Each row is a point. Any point is a mix of the corners, with weights that add up to 1. It lies inside the corners' shape when no weight is negative. Say inside or outside, and name the corners with a negative weight.

Corners:
(1): [-12 -16]
(2): [16 60]
(3): [  4 -56]
Points:
[13 -1] => outside (1)
[17 35] => outside (1)
[12  0] => outside (1)
[ -4 -59] => outside (2)
[20 56] => outside (1)
[-11 -29] => outside (2)
[ -6 -25] => inside
[  5 -36] => inside
[ 2 36] => outside (3)

Corners:
(1): [ 19   7 -43   1  32  24   7  13  -6   4  15]
(2): [ -4  -6 -13   7 -19 -12  -4  20 -37   3 -13]
(3): [ 60  -9   7  19 -17 -28  13  10   8  -1 -14]
(4): [ 31  -9 -22  44 -11 -29  15  -3  13 -43  -4]
(5): [  9  17 -32  20  -9   9   1  22  34  28   5]
(6): [-42 -17   7   1  -3 -21  10  22 -24  20 -10]
(7): [ 44 -14  29  43 -51 -11  43  -3  21 -11  21]
(8): [ -9  27   5 -11  -6 -26  13   0 -15 -27  -5]
(9): [-16 -28 -36 -26  -3  33  -8  24  15   7  12]
(10): [ -5  34  34  29  -4  -9   7  17 -18 -31 -23]
(11): [-25  -1   4 -24  -8  19 -36 -15   0  15  47]
(12): [-16 -32 -36 -21  10  55 -11 -19   5  38   3]
Points:
[  0 -15 -14   9 -10   9   6  16   5   5  -9] => outside (1, 8, 11)
[ 15   1   2  17  -9 -23  21  14  -8 -25  -5] => outside (5, 11, 12)
[-14  -5   8   1 -13  -9   6  10  -9   7  -1] => outside (1, 4)
[ -5   0 -14  -7  -4   2   1   1   6   6  13] => outside (2, 10)
[ -3  -3 -16   6   1  -5   7  18  -6   5 -13] => outside (7, 11)

Corners:
(1): [-18 -24   8  13  18 -15   1  35   9  -1  18  18 -23 -12   1   2 -41   7
 -30 -20]
(2): [ 22  12  -7  23 -27  -1  11   6 -32  12  -1   9  -8  -7 -13  32   9  10
   1  -7]
(3): [  6  14 -10  18 -13  -7  21   5  -9  13   5  -1  -8 -12  -5  24  34  -3
  33   2]
(4): [-50 -23 -16 -10   4   4   1   0 -22  29 -35  21   4 -24  13 -21   2  18
  10  -6]
(5): [ 37  25  33  19  -9  31 -22  13 -16 -30  45  10  27   8   0  52  30  -3
   2   7]
(6): [-23  -9  22   6  14  36  14  38  11  11  -1  10 -20 -22  25 -21 -41  -2
   3   1]
(7): [ -1   0 -22   1 -13  -6  18 -12 -15  10 -23  12  -2 -23   4 -22   4  28
  20  -4]
(8): [ 23  36  44  22 -34  12 -19  22   2 -18  36   8  14  15  16  48  27 -14
 -29  -5]
(9): [ -6 -13 -16 -10 -25  -4  18  -2   8  33 -10   8 -10  -9  -3  -3   7  20
   2  17]
(10): [ 24  43  26  22 -12  11   0 -16 -30   3  16  -7  34 -21 -11  41  11   4
  -6   7]
(11): [-28   7 -10  -5   2  18   0  21  12   9 -18   6 -24 -29   4 -27  -2  13
 -22   4]
(12): [ -6 -33 -15   4  -2   0   8   0  -3  27  -9   8 -21 -25  21  -2   2  25
   4 -24]
(13): [ 15  14   6  18   3  10 -22  26  27   3   0   6   7   9  11   4 -23 -12
 -12   3]
(14): [ 19  29  42  21   4  18  13  -4  -1 -28  -5  -1  21   8  13  60  15 -18
 -27   6]
(15): [-12 -11 -11 -24 -16  -3  -6   1  23  16 -20   2 -12 -32   1 -13  -4  19
  14 -18]
(16): [ 28   0  21  16  -3  -3  -6  10 -21  -9 -17 -17  10 -11   0  15  18  -8
  15  16]
(17): [-40 -19  17   3  17  10  -4  23  12   0  -7  -3 -26   7  -7 -27 -33  19
 -30 -26]
(18): [-41 -12  10  14   0  10 -11   3  23   2   3   3 -36  -7   1 -31 -41  -6
 -12  10]
(19): [  2  -6 -34  -3 -38   4   9  -2 -10   7  -2 -14   0  -7   6   7  16   8
  13   2]
(20): [-10   4  32  -7   4   2 -18  16 -11  -6  18  15 -18  16   0   2 -23 -18
 -22 -18]
(21): [-42  -6   6  -5   6   7  -4  27   4  10 -14   7 -43 -13  25 -19 -47  20
  13  -1]
Points:
[-29 -10   2   1  11   4  -7  18  10  13 -11   2 -17 -18   8 -21 -30   5
  -3  -8] => outside (2, 5, 7, 8, 9, 14)
[ -3   2   4   5  -9   8   0  12  -2   3  -2   1  -6 -10   6   3   0   4
  -4  -1] => inside
[ -2   4  13   9  -5   5 -11  18   7  -1  13   3 -14  -9  14   2 -16  -1
   9  -5] => outside (2, 4, 9, 11, 14, 17)
[-12  -1  -6   3  -5  14   5   4   0  13 -13   7  -5 -17   8  -9 -11  15
   4   1] => outside (1, 3, 8, 16, 20)
[-14  -2  -4   4   2  10   7   8   3  11  -8  10 -10 -22   4  -7 -10  17
   3  -3] => outside (8, 16, 19, 20)
[ 2  4  6  9 -8  6  0 11  2  2  1  1 -8 -6  4  7 -5  2 -3  1] => outside (4)
[ -8  -3   4   5  -4   4  -3  15  -1   6   3   7 -10 -10   4   0  -8   6
  -4  -5] => outside (14)

Corners:
(1): [-21 -19  29 -49 -14 -23 -14 -26 -15 -24   0  -2  25  25 -17  48  22  38
  32  23]
(2): [-13  32  38 -45   3 -25  -5 -21 -13  -9  -4  10   2  21  20 -18 -21  31
  15 -18]
(3): [-27 -26  34  -7  16 -25  41   0 -26 -17   4 -36  26  34 -25  -1  19 -45
   3  -5]
(4): [-17 -13   8  21  10   2 -31  25 -10 -13  16  -2  19 -20 -39  37  14  33
   3 -15]
(5): [ 25   2  10   2  20  33  17 -25  31   7  10  12   2  43   5 -38 -15  -9
 -21 -13]
(6): [ 19 -19 -33 -10   0  17 -13   7  32  -1 -24  23  -7  43 -15  -8 -22 -38
 -12 -14]
(7): [ 24  31 -28  22 -31 -21   9  40  16   6  -5  17 -14 -10 -21  19 -50  34
  11 -32]
(8): [-18   5  26   3  23   8  18 -18 -25 -38  -4  29 -19  19 -34  19  15  -2
   0 -10]
(9): [  8 -14  25  11  22  28   9  36 -36 -14   7  -1  22   2  16   5  16  -8
   7  22]
(10): [  6  35  -7 -31 -24  -4  30  13 -22  12  28  26   8  27 -15   7  24 -41
 -10 -39]
(11): [ 22   1  22  19   9 -19 -21 -25  25 -30 -26  38 -35   2 -13 -24   9 -22
 -39  -9]
(12): [  4  26 -23   9 -14  21  -7   5  18 -15  27 -30 -35 -36 -22  -3  15  34
   5   1]
(13): [  4 -14 -42  12  34  21 -30 -31   9 -16  10  14  28  46 -46   5  42 -25
  21  28]
(14): [ 20  10  -3  -4  12  -1   8  29   9   8  35   2  22   8  17  10 -32 -30
  -8   2]
(15): [ 23  -5 -42 -36  13 -14 -35  11  32 -24 -10  -3  24  37 -24  -7 -14  20
 -32  13]
(16): [  2 -14 -29  34 -18  27 -24  31  10  24  -2  25 -12  35  13  17 -22   4
 -18   0]
(17): [-18  15 -16   8  12   9 -18  33  38  14   8 -20  13 -11 -46  35  22   4
  30   7]
(18): [-10  27  36 -24  -3   4  41  47   9   4  39   1  19  -6  18 -33 -60   3
   3  11]
(19): [  7  -3  -3   1 -19 -22  -9 -28  -8  10 -22   8 -22 -24   5  -2 -34 -24
 -37  16]
(20): [ 12   2 -14  -1   3 -17  34   1  -4   6  -1  25 -41  -3  -2 -22   3 -21
  -8 -13]
(21): [ 20 -31   6 -11 -23 -26 -16  11 -16  -2  -9 -14 -15  18 -36  16 -32  30
  -4   8]
Points:
[ -2  -8  -7 -12  -4 -13  -9  -3   4  -7  -9   4 -11  15 -15   5  -1 -10
 -13  -6] => outside (5, 7, 9, 13, 18)
[ -1  -1   4   0   0   0   3   1  -2  -5   3   7  -1  14 -15   3   3  -7
   0  -2] => outside (14, 15)
[  3   4  10   1   3   5   6  -1  -7  -5   5  13 -10   7  -2 -12  -6 -16
 -13  -9] => outside (1, 7, 15, 17)
[ 11   8 -10  -3   2   7  -5   4   8  -8   1  19  -3  12  -4  -3  -8  -1
  -7  -5] => outside (3, 17, 21)
[  1   1   5  -1   3   0  -1   7  -1  -6   9   2   9  13 -12   6  -5   4
   1   3] => outside (6, 20)
[ 1 -2  9 -4  2 -4 -1  6  2 -8  0  3 -1  7 -8  4 -9  5 -3  1] => outside (10, 13)
